Every row gives one point. The last column is the point's height on a tilted bowl or saddle (a function of degree 2), plus a little noise. Count its main directions that bend up, bend down and stay straight.
In the rows, zero is written as 128.

Points:
[[167 106 156]
 [144 111 139]
 [146 172 160]
 [126 138 135]
 [158  51 205]
 [120  76 160]
 [102 100 146]
 [119  92 146]
 [163 118 149]
 [ 80 112 157]
 [157 119 144]]
Directions: 2 up, 0 down, 0 straight

Points:
[[121  93 130]
 [122 119 141]
 [159  87 130]
 [ 76  84  66]
 [153 109 147]
 [128 157 117]
 [105 154  99]
 [131  80 123]
 [ 66 106  59]
 [167 143 132]]
Directions: 0 up, 2 down, 0 straight

Points:
[[114 120 180  84]
 [142 133 158 120]
 [207 146 119 122]
 [119 110 183  75]
 [104 140 117 129]
 [149 126 136 127]
 [ 85  85 154  82]
 [ 41 182  83  45]
 [179  95  96  91]
 [106 145  94 126]
 [143 127 124 131]
 [111 175 184  90]
 [123 132 123 132]
 [166 122 144 120]
 [130 145 141 129]
 [126 168 163 118]
 [156 102 140 108]]
Directions: 0 up, 2 down, 1 straight

Points, 17 rows:
[[ 61 147 109 141]
 [113 187 157 142]
 [ 89 120 114 138]
 [110  97 125 148]
 [ 86 123 121 135]
 [128 112 165 142]
 [131 151 159 132]
 [123 106 174 149]
 [143  51 172 213]
 [157 103 146 153]
 [136  98  93 172]
 [133 126 219 181]
 [109 115  94 153]
 [124  95 130 150]
 [118 141 127 129]
 [145 154 199 159]
 [130 138  90 158]]
Directions: 3 up, 0 down, 0 straight

Points, 27 rows:
[[ 66 112 135  69 197]
 [ 82 157 149 123 151]
 [120 132 117 112 146]
 [126 151 160 122 152]
 [110 141 123 129 139]
 [113 150 184 138 153]
 [119 161 109 142 140]
 [162  96  80  98 150]
 [168 105  92 144 142]
 [141  90 138 140 139]
 [207 147 147 140 170]
 [129 164  98 128 150]
 [144 141  85 115 152]
 [ 52  68  85  79 196]
 [104  84  87 206 145]
 [110 109 163 115 158]
 [178  91 119 122 145]
 [134 153 126  90 166]
 [146 117 208  98 203]
 [118 116 152 179 127]
 [128 121 150 144 136]
 [ 97 100 121 131 141]
 [172  57 107 128 146]
 [ 90 108 140  89 171]
 [109  68 106 110 152]
 [ 92 175 139 140 140]
 [117  98  99 115 143]]
Directions: 3 up, 0 down, 1 straight

Points (23 x 5):
[[154  84 145 135 157]
 [ 96  74 152 140 137]
 [153 171 120 157 158]
 [135 186 104  94 112]
 [100 120  69 122 115]
 [145 194 106 171 188]
 [101 104 125 128 139]
 [129  81 183  87 131]
 [157 132 115 104 127]
 [ 79  90 138 181  94]
 [141 125 142  98 125]
 [159 127 127  98 125]
 [ 90  96 115 178 118]
 [127 182 160 135 151]
 [122  98 105 121 156]
 [ 99 143 114 149 135]
 [186 137  97 144 121]
 [170  56 138 124 198]
 [148  79 148  82 167]
 [138 118 136 120 140]
 [103 104 111 156 137]
 [172 153 188  73  54]
 [130  76 129  85 177]]
Directions: 1 up, 3 down, 0 straight

Points, 26 rows:
[[124 139 112 153 131]
 [202 134 150 166 155]
 [143 119  68  83 203]
 [128  95 139 177 125]
 [128  52 143 148 143]
 [129  93 103 104 153]
 [124 113 153 175 117]
 [125  67  81 135 163]
 [133 136 104  84 177]
 [119 159 111 153 139]
 [119 130 129  90 153]
 [154 177  96 135 177]
 [190 158 118 165 162]
 [144  93 153 125 130]
 [161  90  93 127 159]
 [111 124  85 175 147]
 [ 97 120 117  98 149]
 [127  91 171 161 121]
 [158  94 103 118 155]
 [ 78 164 133 112 151]
 [122 188 159 105 168]
 [117 100  70 123 165]
 [149 169 145 153 135]
 [146  84 134 108 143]
 [151  85 129  78 169]
 [180  53 111 109 183]]
Directions: 4 up, 0 down, 0 straight
